Rows are points. The window is the flat piece filled in between its corners: a triangle in 3 columns, a solid with four corners in 4, and so on. A path goes straight from each point to the next, and from the last back to the first. After which points does the path pass through the window?

Window, 4 rows:
[[ 2.26 -1.52 -0.17 -1.19]
 [-0.21 -3.15 -1.42 -0.49]
 [-2.49  1.47  0.52  1.76]
 [-2.68  2.30 -1.16  0.76]]
Path:
(1): [-1.85  1.81 -1.54  3.93]
(2): [-1.11  1.26  1.24 -0.59]
(3): [-2.07 -0.55  0.40 -1.44]
(4): [-0.23 -0.28 -0.60  1.54]
(5): [-2.31  1.34 -1.25  3.21]
(6): [-3.36  0.19  1.03 -0.90]
(7): [-1.15 -2.63 -1.20 -1.72]
(8): [ 0.84 -2.57 -1.19  0.68]
Through the window after points: 3, 7

Window:
[[-0.67  0.64 -3.15 -0.16 -0.02 -0.10]
 [ 1.98  1.15  1.95  2.10 -1.36 -1.70]
 [ 0.39 -2.28 -2.22  1.37  1.20  0.90]
 [ 3.11 -0.99 -2.67  1.52 -1.98 -1.58]
 [-0.95 -0.63 -1.19 -4.66  1.49  2.80]
 [ 2.03  1.26  0.82  0.06 -3.53  1.68]]
Path:
(1): [ 1.98  1.18 -2.37  0.34  1.45  0.88]
(2): [-2.12 -2.08  0.45 -2.37 -0.94 -0.61]
(3): [-1.64 -0.71 -0.88 -2.75 -2.02  0.49]
(4): [ 1.89  0.56 -0.53 -1.56  3.25  2.26]
(5): [3.23 1.33 0.15 0.54 0.10 0.44]
(6): [ 1.29 -0.21  0.96  1.14 -2.76 -0.10]
(7): [ 0.85 -1.84 -2.60  0.01 -1.51 -1.60]
(8): [ 2.44  0.75 -1.85  0.68  0.76  0.37]
Through the window after points: 3

Window (9 x 9):
[[ 2.89 -1.70  0.25 -4.54 -0.78  3.59 -1.43  1.72  2.14]
 [-1.28 -0.22  1.74 -2.04 -1.36 -0.63  0.70 -0.57 -2.07]
 [-1.31  0.16 -1.59  0.96  0.88  1.84 -1.96  0.57  2.65]
 [-0.26  2.36  2.22 -2.21 -3.20 -0.74 -0.94 -0.64 -0.89]
 [ 1.32  1.62 -1.20  5.25 -0.23  0.67  0.17 -0.83  1.21]
 [-0.65  0.98  1.57  5.42  1.06 -0.41 -1.42 -2.48  1.45]
 [ 0.04  3.55  3.17 -1.29 -0.17 -1.87  0.54  0.18 -2.50]
 [ 2.22  1.07  1.35  0.97 -1.66 -0.38 -2.33  2.37 -2.47]
 [ 1.10  0.28  1.42 -1.79 -1.55 -2.49  0.07  0.77  0.92]]
Path:
(1): [-0.30  1.66  2.32 -1.21 -0.61  0.38  1.69  2.47  1.54]
(2): [ 0.52  1.11  0.16  0.45 -0.38 -1.81 -2.63 -2.08 -1.58]
(3): [ 1.07 -0.58 -0.71 -2.04 -1.45 -1.63 -1.40 -1.88 -2.02]
(4): [-0.68  3.22  2.60  0.92  0.40  0.39  0.24  1.88  1.30]
(5): [-1.69 -1.06  2.87 -1.09 -3.53  0.27  1.13  1.09  2.16]
(6): [ 2.62  4.38  0.33 -1.80 -0.52 -2.35 -2.80 -1.34 -3.09]
(7): [ 0.89  1.10 -0.67 -0.33 -0.34 -0.11 -0.90 -0.67 -0.13]
(8): [-0.49  0.43  4.70 -2.66 -3.53 -0.37  0.14  3.75  0.51]
(9): [-0.32  1.22  1.04  1.85 -0.27  0.51 -0.09 -0.03  1.83]
(10): [ 1.05 -0.39 -1.68  0.24  0.15  0.58 -1.97 -1.79  0.08]
(11): [ 0.64  0.30  0.55 -0.79 -1.68 -0.29 -1.58 -1.11 -0.41]
(12): [-1.71  1.34  2.75  0.23 -1.89  0.74  1.34  2.50  0.61]
(13): [-0.11  2.11  2.17 -0.24 -3.20  0.11  1.53  0.64  0.74]
(14): [ 1.02  1.02  0.13  1.21  2.42 -1.88 -3.88 -2.01 -1.83]
(15): [ 2.56  0.24 -0.92  1.21  1.32 -0.63 -2.67 -2.33 -0.04]
(16): [-0.63  1.02  1.03  1.48 -1.31  0.01  0.61  0.49  0.58]
Through the window after points: 1, 3, 5, 13, 15

Window:
[[ 3.61 -2.28  2.73 -1.72 -0.23  0.30  1.81  1.55  2.24 -4.03 -2.67]
 [ 1.59 -2.08  1.09 -2.12  1.64  0.77  2.20  1.53  0.56  2.62 -1.01]
 [ 0.47 -2.38  2.53 -1.75  2.35 -1.77  1.51  3.30 -1.97 -3.56 -0.86]
 [-2.85  4.09 -2.57  0.08 -2.47  1.47  1.03 -0.15  2.58  0.38  1.61]
 [-2.41  4.50 -1.45  1.69  1.23 -0.26 -0.70 -1.83  2.15  1.18 -0.99]
 [ 4.60 -1.15 -1.03 -1.78 -2.26 -1.46 -0.80  1.84  0.41 -1.82 -1.61]
 [-2.21  2.87 -0.82  0.21 -1.50 -2.10  0.23 -2.93  4.02  2.57  2.77]
 [-3.07  1.76  2.36  1.51 -1.54 -0.85  1.62  0.04  0.03  2.96 -1.23]
 [ 2.49 -2.36 -1.38  1.70 -0.23 -0.33  2.53 -0.27 -0.79 -4.66 -0.94]
 [-2.74  0.37  0.96 -1.73 -0.45  0.79 -0.11 -2.53 -0.62  0.50 -0.85]
 [-1.42  2.62  2.21  1.48 -0.04  1.65 -0.98 -0.98  0.38  2.27  2.33]]
Path:
(1): [-0.41 -1.06  0.17  0.04 -0.38  0.53  0.01  1.04  1.15  0.29 -1.48]
(2): [ 1.75  2.90  0.19 -1.72  1.25 -0.96  1.78 -1.62 -1.01 -0.91 -0.38]
(3): [ 0.38  1.95 -0.01 -1.00  0.10 -0.16  0.77 -0.71  0.42  0.06 -0.09]
(4): [-2.29 -3.01  0.22  0.48  0.40  1.37 -0.31 -0.18  2.73 -0.43 -0.97]
(5): [-0.60 -1.05  0.11  1.38  0.61  1.49 -1.29  1.07  2.83 -0.78 -1.22]
(6): [ 1.36  1.23  0.85 -1.08 -1.12 -1.14  3.13 -0.55 -0.02 -1.72 -0.89]
(7): [ 0.38  1.36  0.82 -1.99 -0.42  1.04  1.88 -0.61 -1.49 -1.14 -0.21]
(8): [ 0.11 -1.03 -0.66  2.07 -0.07 -1.17 -1.62  1.89  7.56 -0.29 -0.06]
(9): [-1.69 -0.20  0.99  0.16 -0.04  0.60 -0.14  0.73  1.64  0.76 -0.95]
(10): [ 0.10  1.74  2.03 -1.38 -0.17 -1.81  1.61 -0.13 -0.48  0.62  0.70]
(11): [ 2.63  3.96  0.18  0.46  0.40 -1.30  3.20 -1.48 -1.47  0.34 -0.95]
(12): [-0.68 -0.27  0.61  0.13 -0.08  0.61 -0.45  0.86  0.63 -0.52 -1.16]
Through the window after points: 5
